Rows are points. The points of each table are mixes of a few directions, plus a little noise. How many directions does each table use, and how many do they share? Where both have some left over, give the other angles between the two spaces (their principal angles), to ten degrees, smallest first.

First (6 x 3):
[[ 60  20  -6]
 [-58 -19   5]
 [-41 -13   5]
 [-38 -12   4]
 [ 25   8  -3]
 [ 51  17  -5]]
Second (6 x 3):
[[ 37   3 -26]
 [  9  43 -15]
 [ -8 -54  17]
 [ 19 -34  -6]
 [ -1   2   0]
 [-56  41  29]]
Directions: first 1, second 2, shared 0; angles 30

First (8 x 4):
[[-15 -16 -29  -2]
 [-10  11  15 -11]
 [ 55 -20 -15  45]
 [ -3  -3  -5  -1]
 [-26   6   2 -20]
 [ 12   4   9   6]
 [-10 -12 -23  -1]
 [ -4  30  46 -16]]
Second (8 x 4):
[[-19  16  20 -20]
 [ -4  15  23  -9]
 [ 15  -3   0  11]
 [  8 -12 -17  10]
 [  8  36  60 -11]
 [ 20 -20 -25  22]
 [-13 -16 -29  -1]
 [-16 -18 -33  -2]]
Directions: first 2, second 2, shared 2

First (8 x 6):
[[ -5  18 -11 -28  34  -8]
 [  5 -16  11  26 -31   7]
 [  3  -9   6  15 -18   4]
 [ -8  31 -20 -49  60 -14]
 [  6 -19  12  30 -37   9]
 [  0   0  -1   0   1   0]
 [  2  -8   5  13 -16   4]
 [ -1   4  -3  -7   8  -2]]
Second (9 x 6):
[[ -5 -13  34  36 -17  -6]
 [  2   9 -20 -23  12   3]
 [-10 -11  47  41  -7 -14]
 [ -5  15  -8 -22  29  -8]
 [ -4  10  -4 -15  22  -6]
 [ -3  12 -11 -21  23  -4]
 [  3   4 -17 -16   4   5]
 [ 11  -5 -27 -11 -20  17]
 [  9 -22   6  31 -46  14]]
Directions: first 1, second 2, shared 1

First (7 x 8):
[[ 14  -5  11  60 -25  -6  15  23]
 [ -9   1 -13  15  27 -11 -32   4]
 [ 14   1  29  -8 -24 -16  13 -29]
 [ -2  -5   0 -25   4   5  13   1]
 [ -1  24 -19  -4  21   9 -17   9]
 [ -1  -3  -2 -27   7   7  15   6]
 [-14 -12  -6 -11 -10  12  -8 -15]]
Second (9 x 8):
[[  5  11  15   7   3 -10 -13   5]
 [ 44  -7   5 -14  31  22   8   4]
 [  2   7  -2  15   6   1   8   2]
 [  5  10  14 -14  -2   0   4  -3]
 [-10 -12   3 -24 -16  -9 -25  -3]
 [-21  13 -39  29  22 -22  42 -28]
 [-21 -35 -12  -2 -38  31 -13  20]
 [ -3  -7   2  -2  -6  -4 -19   5]
 [ -1  20  14   4  -1  -8   6  -2]]
Directions: first 5, second 5, shared 2; angles 30, 60, 90

First (9 x 11):
[[-27  -8  26  14  -1  -4  18 -12  -8 -10 -13]
 [ 37  38 -17   8  -2  -5 -42   3   8  -5 -35]
 [ -6 -40  10  34 -12  11 -22  -2  13  14   1]
 [ -5 -25 -10 -13  30  -1  16  -4  -1  14  25]
 [ 29  -1 -16  14 -25  12 -43  14  17  12   1]
 [ -5  -1  -2 -12  12  -3  15  -2  -5   0   9]
 [-12  43  11 -21  11 -16  32  -9 -20 -25 -21]
 [-16  -2   3 -24 -25   8  30  12  -7  -3  33]
 [  4  -3  -4   1  11  -2  -3  -2   1   3  -1]]
Second (10 x 11):
[[  0   2  -3  -6  -2   1   4   2  -1   0   5]
 [  6   3  -4  -1   3  -1  -4   1   1   1  -2]
 [ 38  14 -19  22  31  -9 -50  -9  13   7 -41]
 [ -1   7  -7 -24  -9   3  17  10  -4  -1  23]
 [  3  11 -12 -31 -10   3  18  13  -4   0  28]
 [-60 -47  57  46 -19   4  24 -20  -7  -9 -13]
 [ 18  14 -16 -13   6  -1  -7   6   2   3   3]
 [-10  -2   2 -13 -11   3  18   6  -5  -2  18]
 [-25 -23  27  30  -4   0   4 -13  -1  -4 -15]
 [ 32  20 -25 -10  16  -4 -23   5   6   5  -7]]
Directions: first 4, second 2, shared 2

First (10 x 12):
[[ -9  -1  18 -21  14 -22   0   7   8 -13  -1  17]
 [ 13   1 -32  30 -21  33 -15 -19   3  17  -6 -20]
 [ -5  -5 -22  -6   4   0 -58 -32  50  -6 -30  23]
 [ -6   3   1 -17   1 -17 -33  -9  42 -16 -12  20]
 [  0 -18 -18  15  22  22   1 -17 -31  21 -16   0]
 [  6  11  17   3 -16  -3  38  26 -23  -1  27 -20]
 [  0  20  23 -16 -24 -25   7  23  27 -23  21  -2]
 [  3  13  20  -4 -16 -11  29  25  -9  -8  25 -13]
 [ -1 -10   1   6  17   9  21   2 -36  13   0  -4]
 [ -1 -14  -8   9  19  14   9  -8 -30  16  -8  -1]]
Second (9 x 12):
[[  4  23  29 -15 -31 -26  18  32  23 -25  32  -9]
 [  3 -20 -11   8  17  15 -12 -13  -9  11  -8   4]
 [  8  -1  20  -7 -15 -11   5  22  16 -15  28  -5]
 [-30  49 -31   0   3  -3  14 -31 -25  19 -60   4]
 [-22  34 -24   0   4  -1   9 -25 -19  15 -45   4]
 [ -1 -10 -12   6  13  11  -8 -13 -10  10 -13   3]
 [  7  -2  16  -5 -11  -9   4  17  13 -12  22  -4]
 [ 23 -60   5  12  21  22 -26   2   4   2  28   3]
 [  8 -13   8   0  -1   1  -4   8   7  -5  16  -1]]
Directions: first 3, second 2, shared 1; angles 90

First (10 x 14):
[[  1 -11   9  -4  -9  -4  17  -4 -11  -1   0  17  13  -7]
 [ -6  10 -15   8  14  -5  -5 -12  16  -9  -4 -10  -5   9]
 [ -5 -37  22   8 -31  21  12   7  -5  -3  15   7 -10   4]
 [ -2  -3  -3  -1   4 -22  36 -30  -6 -14  -9  30  31  -9]
 [  9  36 -16 -10  25  -5 -34  16   4  15  -8 -23  -9  -1]
 [ 16  27   0 -17  10   8 -42  38  -9  29  -1 -24 -16  -6]
 [  1  -8   7  -1  -8   4   4   3  -5   1   3   5   1  -2]
 [ -6  21 -23   7  24 -14  -3 -19  18 -12 -10  -9   2   7]
 [  1  -8   6  -3  -5 -10  23 -12 -10  -4  -3  21  19  -8]
 [ -8 -28  13  13 -22  26  -7  12   8  -2  16 -13 -26  13]]
Second (10 x 14):
[[  0   8  -7  -2  10 -13   9 -13   0  -5  -7   8  12  -3]
 [-10 -23   6  15 -16  19  -2   2  11  -8  12  -9 -19  13]
 [  3 -17  19   0 -22  31 -24  35  -4  16  16 -19 -29   5]
 [  3   1   3  -3  -2   3  -5   7  -3   5   1  -2  -2  -1]
 [  0  -6   4   1  -6   8  -5   7   0   3   4  -5  -8   2]
 [  3   4   1  -4   1  -1  -2   4  -4   4  -1   0   2  -3]
 [ -2   2  -6   2   5  -7   8 -11   3  -6  -4   5   7   0]
 [ -6 -19   8  10 -15  19  -6   9   7  -2  11 -10 -19  10]
 [ 15  18   4 -19   6  -5 -14  20 -18  20  -5   0   6 -14]
 [ -5  31 -32  -1  39 -53  42 -60   7 -27 -28  32  51  -9]]
Directions: first 3, second 2, shared 2

First (10 x 18):
[[  3  17  28  15  -4 -11  -4  14 -23 -26  -6  -2  -1  13  -8   4   4 -13]
 [-20 -11  -1 -11 -11 -14 -26   4 -14 -10  -7  -6   0  18 -14  17  -7 -18]
 [ -8 -17 -35   8   9  -4  -9   2   0  18  -1 -12  11  -4  27  -2  -2  -4]
 [ 14  11  23   9  -2   2   2 -10   9   6  -9   7  -6   9 -28  -5   8   0]
 [  8  17  33   1  -3   3  16   0 -10 -18   1  23 -11   4 -16   2   1   4]
 [-34 -25 -27  -9   0 -17 -14  19 -40 -21   3   9   6  10  31  22 -18 -16]
 [ 14  -6 -28  -7  14  17   7  -6  43  24  17 -24   5 -31  24 -22  11  18]
 [  4  12 -22  -4  -8  24  20 -11  23  31   4 -25   9 -27  16 -13 -10  30]
 [  5   7  18  15   1  -1  14  -4 -18  -3  -8  32  -6  11  -9   2  -1   0]
 [ 13  -4  11 -16   4   4  -6 -10  32   0   8  -1 -10  -5 -23  -8  14   0]]
Second (10 x 18):
[[-17  -2 -14   2  -6 -10  -7  16 -31  -8  -3 -16  13   8  24  12 -13  -9]
 [  1  11  10 -15 -10  10  16  -4  -6   6   2   1   3   2  -6   5 -12  11]
 [  5   4 -16  39   5  11   7 -13  30  13  -9   5 -10 -31   6 -24  12  21]
 [  9  -6  16 -15   7  -9 -15   3   4 -10   6  -2  -2  16 -16   4  11 -18]
 [  2   1  13 -17  -1 -13 -17  14 -15 -13   4 -21   8  22  -5  11   2 -22]
 [ -3  17  17 -32 -18  10  21   1 -23   5   5  -6  10  12  -6  16 -24  10]
 [  4   2 -28  60   8  10   2 -13  37  14 -14   1 -11 -41  15 -33  17  23]
 [  9   2  15 -13   1   0  -3  -1   5  -2   4  -2  -2   8 -15   1   5  -5]
 [  9  18  14  -9 -10  14  18  -8   6  10   1  -4   1  -4 -12  -2  -6  16]
 [-19 -48 -26   0  23 -21 -23   5  -9 -17   5  44 -10   9  15  10   7 -25]]
Directions: first 6, second 4, shared 3; angles 40

First (11 x 20):
[[  0   3  28   3  -3   4  -3 -22  60  23   7  46  14 -14 -22  -9 -43  20
   21 -22]
 [  0  -1  -5   1  -1  -1  -3   5 -11  -2  -1  -8  -2   5   1   3   7  -5
   -4   4]
 [  1  -3 -21  -1   0  -3  -2  17 -45 -15  -5 -33  -9  13  13   7  30 -16
  -16  16]
 [  0   6  12  -6   8   0  24 -18  31   1   2  15   0 -22   7 -13  -9  19
    8  -6]
 [  1  -5 -17   4  -5  -1 -17  20 -40  -8  -3 -24  -4  20   2  12  19 -20
  -13  11]
 [  0   0 -14  -3   4  -3  10   8 -28 -14  -4 -24  -9   2  16   1  24  -7
  -11  12]
 [  0  -3  11   7  -8   3 -20  -3  21  16   4  22  10   7 -20   3 -23   1
   10 -13]
 [  1  -6   0   9 -12   3 -33  11  -7  11   1   7   8  21 -20  12 -11 -14
    2  -6]
 [ -1  10   4 -14  19  -5  53 -20  20 -15  -1  -4 -11 -36  30 -20  12  25
    0   6]
 [  1  -4  -4   5  -7   1 -20   9 -12   4   0  -3   3  14  -9   8  -1 -11
   -2  -1]
 [ -1   2   5  -2   3   0  10  -7  11   1   1   6   0  -8   3  -5  -4   7
    3  -2]]
Second (11 x 20):
[[  0   3 -10  -4   7  -5  14   4 -14 -10  -1 -18  -9  -4  13  -2  18   0
  -10  13]
 [  0 -21  33  -4  -2  21   3 -18   0  -9  -3  33  25 -13   9  -8 -20   0
   30 -34]
 [  7   9 -11   5  15 -15  17   9  -9  -1  19 -30  -8  -8  -2  -5  23   3
  -18  27]
 [ -7  -1  18  -5 -11  12  -6 -19  35   9 -14  40   7  -4  -1  -1 -32  11
   19 -27]
 [  8 -13   8  11   4   1 -12  10 -26   0  19  -8  17   6 -13   1   7 -15
    3   0]
 [ -1  23 -28   5  -1 -21  -9  13  21  19   5 -19 -22  13 -18   7   5   5
  -24  28]
 [ -9 -14  21 -12 -12  22   1 -20   6 -10 -25  35  11  -7  20  -2 -21   2
   25 -36]
 [  3   9 -21   7   1 -13 -11  19 -12   6   8 -26 -11  14 -11   8  15  -8
  -20  24]
 [ -1  14 -18  -4   7 -12  14   5   4  -1   1 -21 -17  -3   6  -2  15   6
  -16  21]
 [ -3 -19  12  -1 -14  19 -22  -1 -21  -7 -15  18  16  11   5   7 -11 -15
   16 -25]
 [  2  10  -3   0   7  -9   9  -3  20   6   8  -2  -6  -7  -5  -5  -1  11
   -5   9]]
Directions: first 2, second 4, shared 2

First (10 x 24):
[[ 18 -10  -3  -9  10   3  21  -6  25   3  10  -2   0  -5   2  -4 -12   5
    3   4  -7  10  -9   2]
 [ -4 -12   4  35  -4 -16 -34 -18 -60   3 -18  11  -2  32  11   4  13 -24
  -14 -12 -27  -3  20  -7]
 [-22   4  12  26 -16 -13 -49  11 -53   2 -21   1   4  12  -2  10  10 -17
   -9  -6  13 -21  20   9]
 [ 11  -3 -14  -8   4   4  25  -6  18  -2  10   2   5   2  -6 -11   1  16
    0   1 -16  14 -12  -5]
 [ 19 -15   4  -5  14   1  14 -11  19   6   8  -2  -6  -4  11   1 -16  -7
    3   3  -8   7  -3   1]
 [-29  32 -11 -14 -18  10   2  23   6 -13  -1  -1   7 -12 -21  -5  21  26
    5   1  24  -6  -8  -3]
 [  8 -13   6  10   0  -8 -14   4  -9   9  -3  -3   7   4  -2   3 -12  -7
   -5   1   4  -6   4  15]
 [ 19  -6  11 -25  23  12  31 -12  50   2  15  -6 -19 -23  21   6 -23 -10
   15   7   4   7  -7  -5]
 [ -5   3 -11   6 -10  -3  -3   7 -11  -2  -2   3  13   9 -15  -8  11  14
   -6  -1  -4   2  -4   2]
 [-16  20   2 -16  -2  10   6   7  14  -8   1  -2  -9 -15   2   3   7   4
   10   2  17  -4  -2  -9]]
Second (10 x 24):
[[-13  12  -9   5   0   4   6 -25 -22 -13  -5  14 -14  17  14  -4  28  -4
    0 -11 -30  12   5 -32]
 [  2  -5   7   6   4  -3  -8  -6  -9   3  -3   0  -6   3   9   5  -4 -13
   -1  -2  -3  -3   7  -1]
 [-13  18 -20  -7  -7   8  19  -5   1 -13   3   9   1   7  -8 -12  26  21
    1  -4 -16  13  -9 -21]
 [  7  -9  10   2   3  -4  -9   5   2   7  -1  -5   1  -5   2   6 -14  -9
    0   3  10  -7   3  13]
 [ 19 -21  21   1   4  -8 -17  23  17  19   2 -17  11 -18  -6  11 -39 -11
   -1  11  35 -18   2  39]
 [ -2   8 -12 -10  -7   5  13  14  18  -3   7  -3  12  -7 -18  -9   2  23
    1   4   9   3 -12   6]
 [ -4  -3   8  13   7  -3 -11 -26 -28  -3  -9   9 -18  15  25   7  10 -26
   -1  -9 -23   3  15 -20]
 [-10  23 -31 -22 -15  13  34  24  33 -11  14  -1  22 -10 -37 -22  17  52
    2   6   9  11 -27   0]
 [  2  -2   1  -1   0   0  -1   4   4   2   1  -2   3  -3  -3   0  -5   1
    0   2   5  -2  -1   6]
 [ 11 -20  25  14  11 -10 -26  -9 -16  12  -8  -4 -11   1  21  17 -21 -35
   -2  -1   4 -12  17  11]]
Directions: first 4, second 2, shared 2

First (11 x 32):
[[ -7  54   1  27  -6  22  10 -32 -16  26   8  -1 -19 -28  -4   1 -24   8
  -38 -22 -11  18  -2 -60  23  -7 -29 -15 -17  30 -18 -31]
 [-11  -2 -20  14  10  22  -3  20   1  11 -33  24  -9  -1  21 -14  15  36
  -16  17  -8  10  50   5 -33  -6  -4  39  -7 -13  17  -5]
 [  3   2   6  -4  -4  -7   1  -8  -1  -3  11  -8   3   0  -7   4  -6 -12
    4  -6   3  -3 -16  -3  12   1   0 -13   2   5  -6   1]
 [ 10  -2  17 -15  -9 -21   2 -16   1 -12  29 -22  10   3 -18  13 -11 -33
   17 -14   8 -11 -45   1  28   6   5 -34   9   9 -14   8]
 [  2  13   6   2  -4  -1   3 -13  -4   3  11  -7  -2  -6  -7   4 -10  -8
   -5 -10   0   1 -15 -15  15   0  -6 -14  -2  11  -9  -6]
 [  5 -53  -4 -24   8 -18 -11  35  16 -24 -13   5  17  27   8  -3  27  -2
   35  24   9 -16   9  60 -29   6  28  21  15 -32  20  30]
 [  2  11   6   1  -4  -2   3 -11  -3   2  10  -7  -1  -5  -6   4  -9  -8
   -3  -9   0   1 -13 -13  13   0  -5 -13  -1   9  -8  -5]
 [  2 -23  -2 -10   3  -7  -5  15   7 -10  -6   3   7  11   3  -2  12   0
   15  11   4  -7   5  25 -13   2  12  10   7 -13   9  12]
 [ -7  17  -7  14   2  16   2  -2  -5  13 -10   9 -10  -9   7  -5  -3  17
  -19  -1  -7  10  20 -18  -6  -4 -11  11  -8   5   1 -12]
 [  5  20  12   1  -8  -6   5 -23  -6   2  23 -15  -1  -8 -14   9 -17 -19
   -4 -18   1   0 -31 -23  28   1  -8 -28  -1  18 -16  -7]
 [ -4 -36 -15  -7  12   2  -9  35  10  -9 -30  19   5  17  18 -11  26  21
   13  27   0  -4  38  42 -40   0  16  38   5 -29  24  16]]
Second (11 x 32):
[[  7  -4  -4 -14  -2  -5   7   8   1  -6   1   7  -6   6  -5   0  -7  -2
   10  11  16  -1   8   2  -1 -11   3   2  -3   0   9   8]
 [  3 -34   5 -27  13  10  -9   5  -2  -2   3   8   5  -8  -3 -16  17   0
    0 -11   0   1  16  -6  16  10 -21  -9   4  -7  -9  10]
 [-14 -38 -11 -21  10 -33  -4   5  21   9 -18 -30  11  14  39   1  53   7
   27   9   3 -11 -21  48 -17  19  46  23  42 -22  22 -11]
 [  5  15  11  12  -1  25  -4  -7 -13  -3  12  15  -2 -14 -20  -6 -22  -3
  -21 -14 -12   7  12 -31  15  -2 -35 -16 -22   9 -20   3]
 [ -7  50   3  46 -13   5   3 -15  -6   4   3  -6  -1  -3  -4  16 -27   0
  -18  -3 -18   4 -18 -11 -10  -5   6   0 -14  14  -7 -15]
 [  1  -8   4  -5   3   8  -5   0  -2   0   1   4   2  -4  -3  -6   2   0
   -5  -7  -4   1   6  -7   8   4 -13  -5  -1  -1  -7   3]
 [  3  54  -2  37 -19   1  13  -7  -6  -2   4   4 -11   4 -13  18 -42  -4
   -8  10   0   4  -8 -12 -12 -20   7   1 -22  18   5  -5]
 [ 14  13  -6 -10 -10  -4  15  10  -3 -11   5  18 -14  10 -17   5 -28  -5
   11  20  26   2  15  -7  -3 -24  -2  -1 -16   9  13  14]
 [ -3 -31   8 -14  15  14 -15  -1  -3   4   1   1  10 -14   2 -15  23   2
   -8 -21 -13   2   9  -7  17  17 -23  -9   8  -8 -17   3]
 [-23 -25 -12  -1   9 -36  -6  -2  23  15 -21 -43  16  14  47   8  57   9
   21   3  -9 -12 -37  54 -24  25  59  27  46 -20  21 -24]
 [ 14   8   6  -6  -4  15   4   3 -11  -8  10  21  -9  -5 -23  -4 -27  -5
   -7   1   9   5  20 -25  12 -14 -27 -13 -21   9  -7  13]]
Directions: first 2, second 3, shared 0; angles 30, 90

First (8 x 32):
[[-15   3  28 -20  29  11 -22 -22  -2  15  -9   7   8  -1   5  24  -3   8
   34   3  23  39  39 -27  18  -5 -13   4  15  -1   5   9]
 [ -3  11 -10   0   9   3  20  15   0  -6 -12   0 -17   9  -7  -7   7   4
  -16  15 -15  12 -22  13   0   6   6   3 -12   1   2   5]
 [ -4  -9   1  -1   1   3  -5  -8  -2   9   2  -6  -3  10   1  18  -3  -4
   12   0   5   3   1  -1  -9   0   1  -6   5  -1  -3   2]
 [ -9  -9 -17  11  -4   1  -5  18   4  -2  -2  -1 -16   5  -9  15  25 -10
  -20  -7   2 -17 -20  25  -2  -7   3   0 -12 -19  -4  -2]
 [  9  16   7   2  23  19   9   2 -11   2   7  17  -2 -22  19 -19 -12   1
    4   3   6  21 -22   6  -7  -2  18   3 -16  19 -11  21]
 [  9   1 -13  11 -33 -23   3  20  13 -23   1  -1  10 -11 -14 -30  16   2
  -35 -13 -14 -42   5   6  16   0  -9   9   0 -14   9 -23]
 [  4  15   4   2  26  20   6   6 -10   3   4  17  -6 -20  16 -13  -5  -1
    1   3   7  22 -24  10  -4  -5  17   4 -18  13 -10  22]
 [  9 -28   1  -4 -52 -34  -6 -31   9   1   9 -33  25  30 -11  11 -25   0
   21  -5 -14 -38  43 -31 -13  14 -20 -16  40   3  12 -32]]
Second (8 x 32):
[[ -5  -7   8   0  23  29   8  -7 -22  -5  -6  -9 -16  16  12  18   3  -6
  -33  -1  16  40 -40  22 -24  -3  16   6 -34  -1 -36  25]
 [ 14   6  -8   5   2  11   2   7  -6 -10  26   4   5  -3   0  -6 -12  -6
    3 -16   2   0 -25  -4 -17   5  -4  -9  13  19   5  14]
 [  7  -1   6  -3  -5  11   1 -11  10  -3  12   2  17 -20   4 -14  -5 -15
    0 -11  18   0   5  -3  14  -5   1   0  -3   4   0   0]
 [ 17   2  -3  -2 -17   7   2   1   8  -2  -6   6   1  -7  -5  -3 -16  12
   27  -9  10 -12  20  13  27   4  -5 -15  28   1  22   3]
 [  7   0   5   5   7  -5  -4  29 -22 -12 -16  16   4  -6  -2   4  10   8
   -2  -6  15  14   9   9   0   7  -4  -5  14   1  17 -17]
 [  7   3  -2   6  -5   0 -14  17  -7 -12 -10  10  -8  -2  -5   4   8  23
   -8 -17   6 -10   7  17  15  -3  -9   0  12 -14   4   7]
 [  0  -1  -2  -4 -10 -11   5  -1   8  10 -16   0  -2   4  -5   3  -6   8
   25  14  -8  -8  26   0  13   6   0  -8  16  -2  18 -15]
 [-47  -1  -4  -6   5 -40  -1 -37  31  34  17 -28  -1  19   1  -5  17 -23
  -11  45 -60 -24  -1 -54 -28 -11   6  31 -46  -7 -30 -18]]
Directions: first 5, second 6, shared 1; angles 40, 40, 60, 80
